Each row is a point. Each copy is the shape, with its points in the same order, turned, moved and blurred by noise. Some copies are also mirrored. Which?

Shape, 7 rows:
[[ 14 -39  -5]
 [ 17   3  24]
 [-15 -25 -36]
 [ 11  63  -3]
 [-10  -3  28]
 [-57  36 -49]
 [-33   4  24]]
Copy 1 (7 x 3):
[[ -8  -1 -42]
 [  8  37 -10]
 [-14 -37 -15]
 [ 44  20  50]
 [-15  28   9]
 [-10 -53  60]
 [-30  11  31]]
Copy 1 is: mirrored
Copy 2:
[[ 12 -35 -14]
 [-34 -29  10]
 [ 19   5 -14]
 [-30  20  55]
 [-37 -17 -13]
 [ -6  75  -3]
 [-44   9 -21]]
Copy 2 is: only turned
Copy 3, 7 rows:
[[ 12  33  45]
 [-12  -6  18]
 [ 26  48   2]
 [-50   6 -36]
 [  7  -8  11]
 [ 25  37 -73]
 [ 20 -19 -12]]
Copy 3 is: only turned
Copy 4 (7 x 3):
[[ 17 -59 -12]
 [ -4 -17  18]
 [ -4 -47 -49]
 [ -9  46 -14]
 [-25 -23   7]
 [-44   3 -77]
 [-44 -19   1]]
Copy 4 is: only turned

Shape, 8 rows:
[[ 14  13 -36]
 [ 38 -34   9]
 [ 34  -6  11]
 [-43   2  35]
 [-12  55  -1]
 [  5 -16  23]
 [-25   6  23]
 [ 62  21 -44]]
Copy 1:
[[ 10  17 -31]
 [ 32 -47 -41]
 [  6 -36 -38]
 [  6 -28  46]
 [-36   6   9]
 [ 16 -44  -5]
 [  4 -25  25]
 [-11  17 -79]]
Copy 1 is: mirrored
Copy 2 (8 x 3):
[[ 24  30   9]
 [ 31  -3 -57]
 [ 28 -13 -32]
 [-44 -34 -18]
 [ -5 -21  39]
 [  0 -18 -38]
 [-21 -17 -14]
 [ 75  25   8]]
Copy 2 is: only turned
Copy 3 (8 x 3):
[[ 23  25  16]
 [ -5  41 -39]
 [-19  42 -10]
 [-37 -38  -6]
 [-24   0  55]
 [-22  11 -29]
 [-27 -18   0]
 [ 22  75  34]]
Copy 3 is: mirrored
Copy 4 (8 x 3):
[[ 45   1 -21]
 [-21 -22 -36]
 [  3 -37 -11]
 [-11  27  50]
 [ 52   7  42]
 [-26   0  -9]
 [ -5  21  25]
 [ 54 -52 -48]]
Copy 4 is: only turned

Shape (7 x 4):
[[ 39  -6 -27 -54]
 [  6  47   5 -34]
 [-58  31  -4  15]
 [-16  -5  30 -35]
 [ 37 -22  -9 -25]
 [ -7 -15  10  18]
 [-37  -5 -58  32]]
Copy 1:
[[-26 -72   6 -19]
 [ 37 -53   1   9]
 [ 19  24   8  48]
 [ 15 -17  48 -17]
 [-23 -39   3 -38]
 [ -2  25   9 -17]
 [-40  23 -20  39]]
Copy 1 is: mirrored
Copy 2:
[[ 15 -49  -3 -48]
 [ 31  -5 -41  -9]
 [ 42  70  -9 -14]
 [ 39  -5   9  15]
 [ -4 -37  13 -29]
 [ -5  23  27  -8]
 [ 11  57  29 -71]]
Copy 2 is: only turned
Copy 3:
[[-52  32  37   7]
 [-43 -38  18  -7]
 [  6 -43 -47   1]
 [-13  -5   5 -44]
 [-16  30  38   1]
 [ 28   1   1  -2]
 [ 11   9 -52  50]]
Copy 3 is: only turned
Copy 4:
[[-11   8 -65 -22]
 [ 50   0 -44  19]
 [ 47 -59  17  28]
 [ 50  -5 -15 -29]
 [-17  20 -27 -21]
 [ 11  -7  23   1]
 [-23 -62  14  27]]
Copy 4 is: mirrored

Shape, 11 rows:
[[-43 -22  28 -19  -8 -38]
 [-28   1  24   4  13 -35]
 [  1  21  -6 -13  29   9]
 [ -3 -14  35  18 -26 -52]
 [  6   9 -13 -39  22  -2]
 [-30  22 -21  11 -10 -43]
 [  2  60 -23 -54 -48  54]
 [ 11  28 -26   3  28  41]
 [ 10 -39   0 -37  31 -19]
 [  1  66  12 -32 -18  49]
 [ 13  25   6 -15  33 -30]]
Copy 1:
[[ 20 -30 -40 -41  12   8]
 [ 22 -12 -13 -32  12  30]
 [ 19  29  15   3  26   3]
 [-13 -37  -1 -62   2  22]
 [ 31  23  12 -11  29 -22]
 [  9  33 -12 -60   0  29]
 [-45  76 -13 -12  69 -49]
 [  2  59  24  24  11  -1]
 [ 48 -18  13 -15   1 -32]
 [-34  52  -3   7  76 -10]
 [ 34   9  31 -25  35  12]]
Copy 1 is: mirrored
Copy 2, 11 rows:
[[  6  28 -51 -36  -6 -26]
 [ -6  -3 -43 -34  20 -30]
 [-28 -19  -2 -30  29  17]
 [ 10   1 -52  18  10 -36]
 [-37   8 -18 -26  26  35]
 [-13  21 -21 -27  63 -30]
 [ 37  27   9 -23  70  85]
 [-27 -28  43 -29  52  29]
 [-49  18 -19 -12 -25  14]
 [ 32 -24   1 -37  58  65]
 [-42 -22 -31 -13  38   3]]
Copy 2 is: only turned

Shape (9 x 6):
[[ -1  -8 -51   1 -14 -43]
 [-13 -44  -4  -1  -4  27]
 [  2   8  35  20  51  -3]
 [ 36   9 -38 -12 -20 -24]
 [-27   7   8 -23  39  -9]
 [-11   1 -11  62  51  30]
 [-17 -56 -45  -9  40  -7]
 [ 46 -66 -10 -10 -30   6]
 [-11  13  12  59  -4 -13]]
Copy 1, 9 rows:
[[ -6  53  22  32  29 -10]
 [ 13  12 -49  11  -4   0]
 [ 11 -29  20 -22 -36 -12]
 [-10  26  14  36  39 -46]
 [-20 -16  12  15 -16  20]
 [ 66 -11   9 -22  -3  16]
 [ 27  35  -7  59 -26  18]
 [  8  40 -51  31  -1 -63]
 [ 14  23  17 -49  12  -9]]
Copy 1 is: only turned
Copy 2 (9 x 6):
[[ 52  -2   8 -52  17 -40]
 [-25  -1  17  -5   6 -54]
 [-29 -48  14 -35  -6  19]
 [ 59   5  11 -28 -19 -16]
 [-19   2  28 -53  18  13]
 [-39 -49 -33 -52 -20 -19]
 [-14  -6  42 -65  -5 -64]
 [ 23 -11  42  27 -23 -64]
 [  6 -56 -31 -21  22  -8]]
Copy 2 is: only turned
Copy 3:
[[  4 -33 -28   3 -24 -49]
 [-34  15  25  -6 -36  -2]
 [ -6  19  38  66  21 -17]
 [  4 -21 -41   4   1 -15]
 [ 33  29  25  35  -7 -22]
 [-21 -34  70  62 -21   9]
 [ -5  14  -1  32 -83 -26]
 [-65  21 -37 -11 -20   3]
 [-22 -36  48  24  22 -36]]
Copy 3 is: only turned
Copy 4 (9 x 6):
[[ -1 -15  41 -51  -7  14]
 [-19 -11 -22   9   2  47]
 [ 12  27  16  60  -7  -4]
 [-17  17  27 -51  12  -3]
 [  1 -12  -5  30 -28 -22]
 [ -6 -24  52  70  37  23]
 [-47 -29  26   9 -42  42]
 [-38  33  -8 -34   9  83]
 [ 48  -5  36  17  29  22]]
Copy 4 is: only turned

Shape (12 x 8):
[[ 55   9 -43  40  18 -19  16  25]
 [ 65 -14 -11 -11  18  11 -38  -8]
 [ 34 -21  14  -8 -38 -18  28  12]
 [-14 -11 -46 -14   0 -19  49 -31]
 [ 48 -35   6  10  23   6  21  10]
 [-12 -13  62 -21  26  35  53  18]
 [ -2 -44 -28  14  24   4 -64  39]
 [ 40  11  15  15  75 -33 -15 -36]
 [-30  37  -1  38  -2   9 -18 -74]
 [ 63  38  -8  10  32 -54 -25  25]
 [ 59  -1  10   3  43   3  -3  12]
 [ -7  -2  -7  19  22  27 -26  11]]
Copy 1 (12 x 8):
[[ 10  59 -26  -3 -12  15   3 -54]
 [-17  31   1 -15 -66  16 -44  -8]
 [ -6   8   1  41  14  26 -45 -18]
 [ -5  20 -12  26  20  26  32  40]
 [-27  16 -26 -11  -1  32 -41 -23]
 [-37 -37  13 -53  57  39 -40  -5]
 [-42 -24 -29  -1 -74   0  17 -41]
 [-43  61 -12 -53 -24 -36 -26   5]
 [ 50  -6 -10 -20  -7 -64   4  40]
 [-28  74  18  -5 -33 -22 -15 -58]
 [-28  35  -2 -38 -19  13 -38 -26]
 [  1 -22  -6 -22 -29 -13   9 -21]]
Copy 1 is: only turned
Copy 2, 12 rows:
[[-18  26  18 -83  10  -1  18 -35]
 [ -3  -8 -34 -22   5  29  34 -33]
 [ 16  20  27 -29 -17   5  52  28]
 [ 14  55  17  -7 -50 -12 -13 -21]
 [-17  -7  25 -28  -5  -4  56 -32]
 [-41   9  60  52   6 -31  42   3]
 [-42 -37  25 -26  -6  72 -17 -21]
 [-42 -42 -35 -26 -14 -41  -1 -25]
 [ 46 -16  -2   8   9 -29 -63  -3]
 [-53   3 -29 -79  12  -1  13   7]
 [-40 -10 -15 -30  14  -5  38 -33]
 [-23 -14  26  -2  23  30 -17 -18]]
Copy 2 is: mirrored
Copy 3:
[[ 47  -2  62 -15 -21  36   7  12]
 [  8  44  26 -56   7  10  29   1]
 [  6 -28   8 -10  11   9  54  25]
 [ -3   6  29  68  22  37  18  -8]
 [ -5  -4  32 -19   6  15   5  37]
 [-56 -27 -23   7 -29 -15 -12  44]
 [ 45  13  -5 -41  34  -8 -40 -28]
 [ 19  74  -2 -14 -21  62  -5  33]
 [ 39  73 -14  65 -22 -23  26  -1]
 [ 54  18   2 -48 -37  65  18  -1]
 [  2  21  27 -52 -20  21  -1  27]
 [ 19  22   1  -5  -4 -18 -24 -13]]
Copy 3 is: only turned
Copy 4 (12 x 8):
[[  0 -14  19 -23 -61 -38  57 -12]
 [ 28  -8 -19 -16  -7  20  58 -40]
 [-37 -15 -25 -24 -28  -9 -13 -34]
 [-27 -11 -29 -17 -12 -20  10  60]
 [ 20 -38  -4 -24 -18 -19  11 -26]
 [ 14 -41  23  15   5   9 -65  -3]
 [ 52  60   3 -38   8 -25  29 -27]
 [  6 -39  47 -42  22  20  66   2]
 [-48   9  18  38  58 -13  53  23]
 [-14   1  45 -48 -46  22  66 -30]
 [ 28 -32  20 -18 -22  11  36 -30]
 [ 26  25  20  11  11 -17  20  -8]]
Copy 4 is: only turned

Shape, 11 rows:
[[  4  -9  35  26 -13  -7  -9  -4]
 [ 17  28  29  23  21 -19  38  -9]
 [ 34  -7  -5  47   3 121  -8 -25]
 [ 30  25  22  29 -36 -13  -7 -16]
 [ 21 -23  18  -2  12 -14  -1  -9]
 [ 30  46  15  35  31   8 -21  -7]
 [ -9  10  30  23  21  -1  -3  -8]
 [-13 -13 -17  35  23   1   6 -20]
 [-17 -12  10   7  -5  43  26  42]
 [-46   0   5 -75 -34 -25  10  25]
 [ 28  -8  -1  21 -25  35  12  44]]
Copy 1, 11 rows:
[[ 17 -11  -1 -24  18   5   4 -10]
 [-30   2 -17 -37 -18  27   6   3]
 [ -8  64   5   9  79  -5  73  54]
 [ 19   7  33 -16  -2  38  14  -6]
 [ -3 -24 -12   7  -6  -4   5   7]
 [-44  19  21   3  32  26  -3   0]
 [-16   8 -17 -16  22   9  -4 -12]
 [-21  16  -1 -10   7 -35  30 -21]
 [ 20  51 -42 -24   8 -21 -10  28]
 [ 63  19 -73  28 -50  13 -29 -38]
 [ 24  44   2 -16   1 -16   2  46]]
Copy 1 is: mirrored
Copy 2, 11 rows:
[[  -8  -21   15    4  -13   -7    2   -9]
 [   7   -6  -20   11   -8   26  -24  -46]
 [   8  -92  -35  -17 -101  -24   52  -32]
 [  -5  -39   -5   32   14  -10   10  -20]
 [  31   -1   12   -2  -18  -13   -8  -15]
 [  20  -68  -15   15  -23   28  -26  -15]
 [  -5  -21   -1  -10  -27   18  -20  -10]
 [  20  -22   -9  -48  -16   16   13  -16]
 [  -2    9  -15    4  -64   29   45    3]
 [   3   65  -36   16   -2   -5    6   67]
 [  18  -20   -3   32  -44   12   60   -9]]
Copy 2 is: only turned
Copy 3:
[[  0 -13 -17 -23 -28 -15  11 -26]
 [-36 -13  24 -25   4 -28  22 -33]
 [ 10  32 -62 -37  28 -65  39  61]
 [-20  20 -26 -26 -15 -23   8 -54]
 [  5  -4  15  -8 -28   8  27 -16]
 [ 17  25  14 -37   8 -55  17 -35]
 [  9 -23   9 -30  -2 -29   6 -24]
 [ -5   3  22 -24 -11 -20 -16  21]
 [ -8 -40 -18  27  -4 -49   8  14]
 [ -7 -47   0  80   7  30 -16 -44]
 [-21   4 -29  22 -30 -60  23  -2]]
Copy 3 is: only turned
Copy 4 (11 x 8):
[[ 19  -2  12 -17  28  13   2 -18]
 [-31 -16 -10 -15  28  45 -28  -4]
 [ 14 -54  52 -18 -26   5  50  78]
 [ -1 -44  15 -11  17  14  -3 -41]
 [ 19   6   7  18  12  18 -26  -6]
 [ 14 -52   4 -46  -3  26 -38   6]
 [  2   2   0 -36  10  18 -21   1]
 [-13  -3   1 -12   7 -26 -26  22]
 [ 11   3 -45  -4  15  14  37  38]
 [ 11  42 -77  28 -26  14  14 -47]
 [ 25 -41 -25   7  29  13  32  23]]
Copy 4 is: mirrored
